Each row is a point. A path goes straight from each point to the next, and from the last back to the first. The post is the endless flat space through its rows: a point in 2 columns, a line in 3, a plane in 4, and so on, so that a path can go around it. How many times does the path go around the post? Going back the other way cancels.
In the rows, 128 means zero.

Post (1 x 2):
124,114
Path (16 x 2):
155,142
93,157
82,96
120,93
157,96
184,110
136,61
84,107
90,124
95,89
153,90
173,151
108,155
94,120
113,71
153,84
Times around: 2

Post (8 x 9):
185,168,186,96,113,134,177,86,96
112,132,114,161,116,102,126,172,168
133,99,111,94,138,140,80,142,170
146,76,182,97,140,167,119,11,148
122,121,107,165,126,140,146,110,56
104,167,93,106,131,86,160,184,117
121,138,139,135,172,117,135,146,76
104,148,123,162,139,160,135,107,145
Path (18 x 9):
112,120,70,163,182,114,132,166,89
132,118,128,125,110,113,119,77,148
108,157,134,191,123,98,151,121,156
118,96,115,95,118,90,62,146,96
127,133,186,106,69,147,161,87,147
144,124,175,124,137,146,200,93,98
201,133,110,132,125,173,142,109,89
183,119,145,130,184,122,94,83,39
137,181,159,119,120,113,143,121,104
144,90,161,117,124,141,82,115,109
86,88,125,179,120,175,127,127,154
103,142,115,169,155,74,218,167,72
87,172,66,105,183,84,193,129,125
106,154,93,110,124,96,134,139,108
94,165,134,112,131,116,89,130,154
144,153,169,178,70,144,139,128,137
131,138,195,85,143,68,173,139,136
121,138,152,151,173,85,165,183,125
Times around: 3

Post (17 x 18):
131,119,152,118,104,123,107,111,105,140,115,113,124,137,120,145,110,85
144,112,166,137,131,148,105,101,179,111,131,135,120,129,151,135,152,105
151,109,129,153,102,166,157,184,163,124,90,109,124,143,124,128,131,106
171,110,142,129,128,143,109,77,128,126,113,127,153,117,120,105,149,138
133,115,143,131,158,141,133,112,105,122,113,146,161,159,128,155,167,78
130,127,168,129,137,113,155,106,128,122,116,115,141,86,155,132,128,108
136,123,122,134,130,173,116,109,115,96,118,145,100,92,163,131,122,116
151,103,140,119,138,114,137,111,130,91,157,133,134,163,70,130,156,122
130,88,148,117,122,149,163,85,141,143,145,146,139,141,141,133,131,120
174,112,121,156,134,78,112,144,106,177,122,129,127,120,124,150,105,125
102,130,112,152,131,127,118,125,145,114,90,149,101,182,118,91,130,136
102,118,101,82,141,166,109,208,134,98,130,116,162,113,167,126,102,116
150,101,115,134,117,144,132,165,95,145,120,132,76,182,141,98,177,140
152,142,161,135,164,154,141,90,119,123,179,97,127,172,109,118,140,150
53,68,96,249,53,116,72,155,135,49,73,196,104,141,158,31,116,96
146,116,116,118,149,123,116,95,125,106,114,113,131,131,154,114,112,72
105,108,142,144,135,125,129,121,147,135,140,138,131,121,94,94,125,83
Path (21 x 18):
162,103,144,186,128,143,75,112,142,79,92,93,124,111,177,122,103,95
137,108,170,166,159,103,157,89,111,148,100,134,130,154,161,132,121,99
74,126,116,99,156,130,167,150,106,153,128,149,126,237,136,117,140,63
112,135,87,166,103,158,90,136,103,158,91,156,85,149,130,114,109,114
105,123,112,121,153,134,109,152,83,139,138,100,130,129,134,104,131,100
160,144,137,170,154,79,121,113,145,117,132,147,102,97,128,100,189,137
152,110,131,187,75,156,112,114,121,100,117,148,125,140,146,132,102,152
151,98,76,139,123,110,121,140,126,112,134,168,129,170,126,147,173,91
124,145,148,191,102,121,142,93,121,63,93,88,89,100,134,66,118,162
149,76,161,129,126,153,186,87,128,71,109,141,135,109,107,119,166,84
143,122,170,136,109,110,172,127,133,129,76,119,116,143,154,116,131,120
118,111,128,123,111,146,129,179,103,101,111,157,75,139,157,129,123,91
139,69,146,132,150,135,108,113,160,133,165,120,118,154,102,90,128,99
126,107,136,149,107,104,96,135,120,101,89,108,104,113,131,176,60,84
191,99,151,145,125,110,149,139,50,103,91,124,118,171,131,136,148,143
174,120,135,152,129,108,107,105,97,132,108,149,170,139,172,125,147,89
106,153,134,168,125,105,114,136,120,73,138,117,100,103,98,118,97,92
140,157,161,190,160,99,88,57,186,121,103,110,98,130,131,105,143,123
153,77,120,86,133,136,150,130,121,145,163,130,148,115,151,130,161,82
168,146,88,131,91,161,120,87,100,97,87,131,107,134,138,83,111,155
96,100,131,86,87,150,125,144,113,133,116,150,126,119,124,160,138,94
Times around: 2
